Every row gives one point. To make a cloud, some directions were put in groups of two or more. Within a group, all points are equally far from the middle, so they leave a hole (a ring in 2 directions, a hollow ball in 3). The other directions are filled evenly. Then the cloud was stretched, turned, moved and blurred a little. Count the holes, and give their numbers of directions, smallest first.

Cloud (14 x 2):
[[ 0.29 -0.21]
 [-0.40 -0.25]
 [ 0.13 -0.44]
 [ 0.13  0.19]
 [-0.24  0.23]
 [-0.28 -0.46]
 [ 0.47 -0.10]
 [ 0.07  0.27]
 [-0.10  0.26]
 [-0.30 -0.38]
 [-0.03  0.12]
 [ 0.21 -0.21]
 [ 0.02 -0.52]
 [-0.23 -0.55]]
Holes: 0

Cloud, 19 rows:
[[ 0.42 -0.24 -0.17]
 [ 0.50  0.02  0.25]
 [ 0.35  0.08 -0.32]
 [ 0.38  0.08 -0.59]
 [ 0.07 -0.39 -0.43]
 [ 0.18  0.22  0.42]
 [ 0.33  0.07 -0.13]
 [-0.15 -0.02 -0.23]
 [-0.17 -0.20 -0.50]
 [ 0.44 -0.03  0.35]
 [ 0.03 -0.24  0.34]
 [-0.06 -0.32 -0.60]
 [ 0.19 -0.38 -0.29]
 [ 0.06 -0.22  0.12]
 [ 0.29 -0.06 -0.41]
 [ 0.19  0.20  0.17]
 [ 0.28 -0.08 -0.20]
 [ 0.09  0.01  0.10]
 [ 0.27  0.01 -0.69]]
Holes: 0

Cloud (46 x 6):
[[ 0.32 -0.14 -0.45  0.57 -0.46  0.02]
 [-0.27 -0.11  0.18 -0.20  0.19  0.45]
 [ 0.43 -0.16 -0.61  0.46 -0.42 -0.16]
 [-0.52  0.26 -0.32 -0.38 -0.20  0.18]
 [-0.45  0.32 -0.01  0.04  0.05  0.44]
 [-0.49 -0.35 -0.11  0.08 -0.10  0.25]
 [ 0.19 -0.31 -0.58  0.55 -0.20 -0.01]
 [-0.27 -0.25 -0.28 -0.09 -0.53  0.09]
 [-0.08 -0.12 -0.36  0.10 -0.47  0.31]
 [-0.22 -0.40 -0.09  0.08  0.11  0.18]
 [ 0.33  0.05 -0.57  0.25 -0.31  0.12]
 [ 0.34  0.04 -0.58  0.16 -0.33  0.18]
 [ 0.60 -0.71 -0.25  0.52 -0.11 -0.14]
 [ 0.10 -0.33 -0.42  0.19 -0.43  0.13]
 [ 0.38  0.34 -0.27  0.02 -0.14  0.05]
 [-0.46  0.23  0.05  0.16  0.34  0.16]
 [-0.07 -0.02 -0.21  0.20  0.09 -0.53]
 [ 0.32 -0.11  0.16  0.18  0.08 -0.22]
 [-0.58  0.38 -0.04 -0.17 -0.02 -0.03]
 [-0.08 -0.17  0.31  0.36 -0.14 -0.37]
 [-0.67 -0.15  0.09  0.07 -0.05  0.38]
 [ 0.50  0.01  0.08  0.10  0.11 -0.14]
 [-0.07  0.18 -0.34 -0.44 -0.17  0.16]
 [ 0.32  0.27 -0.21  0.12  0.03 -0.11]
 [ 0.13 -0.36 -0.34  0.16 -0.69  0.04]
 [ 0.33 -0.43 -0.41  0.02  0.18 -0.22]
 [ 0.29 -0.05 -0.59 -0.32  0.00  0.35]
 [ 0.53 -0.29 -0.37 -0.01 -0.04 -0.30]
 [ 0.61 -0.47 -0.44  0.10 -0.22 -0.16]
 [-0.05  0.28  0.27 -0.08 -0.35  0.11]
 [-0.29 -0.07 -0.10  0.32 -0.07  0.30]
 [ 0.21 -0.09 -0.32 -0.06 -0.39  0.58]
 [ 0.04 -0.21  0.00  0.13  0.04  0.38]
 [-0.21  0.03  0.11 -0.18  0.01 -0.22]
 [-0.16 -0.07  0.01  0.27  0.53 -0.39]
 [ 0.23  0.19 -0.19  0.38  0.21  0.14]
 [ 0.06  0.06  0.01  0.17 -0.07 -0.34]
 [-0.15 -0.05  0.07  0.31  0.10 -0.48]
 [ 0.40  0.00 -0.16 -0.04 -0.17 -0.24]
 [-0.26 -0.08 -0.54  0.52 -0.12 -0.11]
 [ 0.03 -0.13  0.42 -0.18 -0.25 -0.04]
 [-0.15 -0.12  0.17 -0.49  0.15  0.17]
 [ 0.48 -0.37 -0.61  0.20 -0.21  0.05]
 [ 0.15 -0.40 -0.28  0.10 -0.16  0.24]
 [-0.12 -0.45 -0.04  0.66 -0.10 -0.06]
 [-0.17 -0.18 -0.18  0.02 -0.38  0.47]]
Holes: 1 (3)

Cloud:
[[ 0.33 -0.57  0.34 -0.01  0.32  0.30 -0.09  0.17]
 [ 0.15 -0.56  0.15  0.09  0.45  0.15  0.26  0.09]
 [ 0.19 -0.28  0.08  0.18  0.31  0.13 -0.53  0.05]
 [-0.10  0.21 -0.02  0.25 -0.41 -0.19 -0.01  0.77]
 [ 0.19 -0.23 -0.04 -0.44  0.47  0.37 -0.36 -0.29]
 [ 0.19  0.14  0.08  0.10 -0.14 -0.35  0.32  0.28]
 [-0.10  0.22  0.06  0.57 -0.41 -0.24 -0.32  0.60]
 [-0.06  0.21 -0.07  0.62 -0.36 -0.05  0.38  0.07]
 [ 0.40 -0.16 -0.27  0.01  0.34 -0.07 -0.13  0.39]
 [-0.10  0.16  0.17  0.35 -0.77  0.19  0.03  0.54]
 [ 0.43  0.28  0.32  0.01 -0.10 -0.26 -0.08  0.59]
 [-0.07 -0.31  0.24 -0.01 -0.65  0.41  0.05 -0.11]
 [ 0.05 -0.02 -0.08  0.46 -0.68 -0.02 -0.13 -0.20]
 [ 0.11  0.16  0.35 -0.31  0.21 -0.39  0.14  0.29]
 [ 0.10 -0.12  0.13 -0.32 -0.17 -0.05  0.31  0.38]
 [-0.23 -0.49  0.35 -0.13 -0.11  0.40  0.03 -0.09]
 [-0.03 -0.20  0.32  0.10 -0.16 -0.40 -0.22 -0.30]
 [ 0.15  0.15 -0.27  0.22 -0.17 -0.23  0.25  0.05]
 [ 0.06  0.26  0.24  0.33 -0.63 -0.14  0.02 -0.02]
 [ 0.33 -0.40  0.50 -0.46  0.31 -0.16 -0.43  0.19]
 [ 0.28  0.27 -0.07  0.28  0.43  0.01  0.19  0.29]
 [-0.19  0.19  0.32  0.02 -0.33 -0.32  0.20  0.55]
 [ 0.00  0.02  0.16 -0.35 -0.03 -0.40  0.14  0.37]
 [ 0.50 -0.03  0.14 -0.07  0.52 -0.06 -0.20 -0.24]
 [ 0.25  0.05  0.17  0.13 -0.09 -0.52 -0.33  0.06]
 [ 0.31 -0.35 -0.16  0.10 -0.18  0.48 -0.07  0.18]
 [-0.15 -0.40  0.24 -0.20 -0.07 -0.09  0.15  0.55]
 [ 0.07 -0.45  0.09  0.00 -0.06  0.32 -0.41 -0.50]
 [ 0.32 -0.43 -0.22 -0.07 -0.04  0.15 -0.19  0.16]
 [ 0.32 -0.13 -0.16 -0.42  0.38 -0.17 -0.37  0.25]
 [ 0.20 -0.16  0.01 -0.45  0.48 -0.39  0.20  0.03]
 [ 0.14  0.06  0.17 -0.16  0.11 -0.34 -0.29  0.90]
 [ 0.30 -0.24  0.13 -0.21 -0.21  0.05 -0.49  0.29]
 [ 0.25  0.16  0.17 -0.06  0.19  0.58 -0.20  0.06]
 [-0.29 -0.14  0.08  0.22  0.27  0.06 -0.34  0.00]
 [ 0.12 -0.68  0.09 -0.47  0.31  0.00  0.24  0.15]
 [-0.26  0.19 -0.01  0.16  0.25 -0.33  0.17 -0.17]
 [ 0.18  0.11 -0.10  0.55  0.11  0.30 -0.12  0.16]
 [-0.13 -0.04  0.14 -0.13 -0.23  0.28 -0.48 -0.38]
 [ 0.04 -0.22  0.00 -0.21  0.87  0.04 -0.16  0.00]
 [-0.19  0.11  0.00  0.32  0.27 -0.10  0.01  0.59]
 [-0.08 -0.17  0.07  0.06  0.69 -0.12 -0.06 -0.15]
 [-0.17  0.45  0.14  0.46  0.08 -0.36 -0.35  0.31]
 [ 0.14 -0.16 -0.05 -0.23  0.28 -0.58  0.03  0.24]
 [ 0.08  0.05  0.39  0.25  0.01  0.42 -0.32  0.40]
 [ 0.21 -0.21  0.46  0.25  0.19 -0.13 -0.22 -0.09]
 [ 0.10 -0.38  0.20  0.15 -0.25 -0.02 -0.54 -0.05]
 [-0.06 -0.33  0.39 -0.28 -0.17 -0.09 -0.32  0.50]
 [ 0.40 -0.16  0.00  0.17 -0.33  0.38 -0.31  0.02]
 [-0.14  0.21  0.22 -0.28  0.39 -0.07 -0.48  0.45]
 [-0.09 -0.36  0.02  0.25 -0.39 -0.05 -0.41  0.07]
 [-0.25 -0.25  0.49  0.11  0.02  0.13 -0.07  0.36]
 [ 0.10  0.11  0.20 -0.02  0.01  0.45 -0.03 -0.42]
 [ 0.06 -0.41 -0.06  0.39  0.02 -0.26  0.13  0.13]
 [ 0.25  0.08  0.47  0.09  0.07 -0.37  0.10  0.67]
 [-0.31  0.48 -0.01  0.55 -0.64 -0.16 -0.09  0.31]
 [ 0.43 -0.28 -0.23  0.01  0.44  0.05 -0.04  0.37]
 [ 0.28 -0.63  0.20 -0.17 -0.07 -0.01 -0.31 -0.17]
 [-0.36  0.05  0.10  0.10  0.07  0.09  0.22 -0.43]
 [-0.09  0.58  0.01  0.30 -0.12 -0.17 -0.51  0.37]
 [ 0.33  0.21  0.01  0.34 -0.21  0.22 -0.21  0.66]
 [-0.39  0.05 -0.03  0.40 -0.53 -0.21 -0.19 -0.30]
 [-0.24  0.21 -0.06  0.04  0.47 -0.31 -0.02  0.37]
 [ 0.12 -0.56  0.45 -0.22  0.29  0.06 -0.38 -0.14]
 [ 0.00  0.15 -0.03  0.10  0.24 -0.49 -0.35 -0.20]
 [-0.22  0.14  0.00  0.45 -0.90  0.11 -0.13  0.07]
 [ 0.05 -0.01  0.06  0.08 -0.62 -0.24  0.01  0.35]
 [-0.11  0.42  0.09  0.57 -0.57  0.10 -0.39  0.06]
 [ 0.27  0.34 -0.08  0.34 -0.11  0.14  0.11  0.65]
 [-0.16 -0.10  0.06 -0.19  0.58 -0.12  0.25  0.35]
 [ 0.12 -0.28 -0.03 -0.13  0.79  0.00 -0.36  0.04]
 [-0.14 -0.40 -0.08  0.34  0.24 -0.02  0.20 -0.29]
 [-0.19  0.06 -0.05  0.47 -0.13  0.21  0.04 -0.54]
 [-0.44 -0.01  0.13  0.44 -0.15  0.21 -0.06 -0.20]
 [-0.11 -0.04 -0.36 -0.02  0.19  0.31  0.08  0.10]
 [ 0.29 -0.23 -0.06  0.43 -0.13  0.46  0.27  0.00]
 [-0.13  0.34  0.14  0.20  0.01 -0.06 -0.35  0.82]
 [-0.32  0.30  0.10  0.07  0.17  0.12  0.14 -0.08]
 [ 0.30 -0.20  0.14 -0.16  0.76  0.05 -0.42  0.41]
 [-0.11 -0.60  0.22  0.19 -0.05  0.15 -0.16  0.12]
 [ 0.03 -0.01  0.03 -0.01 -0.55  0.50  0.10 -0.24]
 [ 0.03  0.25  0.30  0.39 -0.01 -0.51 -0.23  0.75]]
Holes: 1 (8)
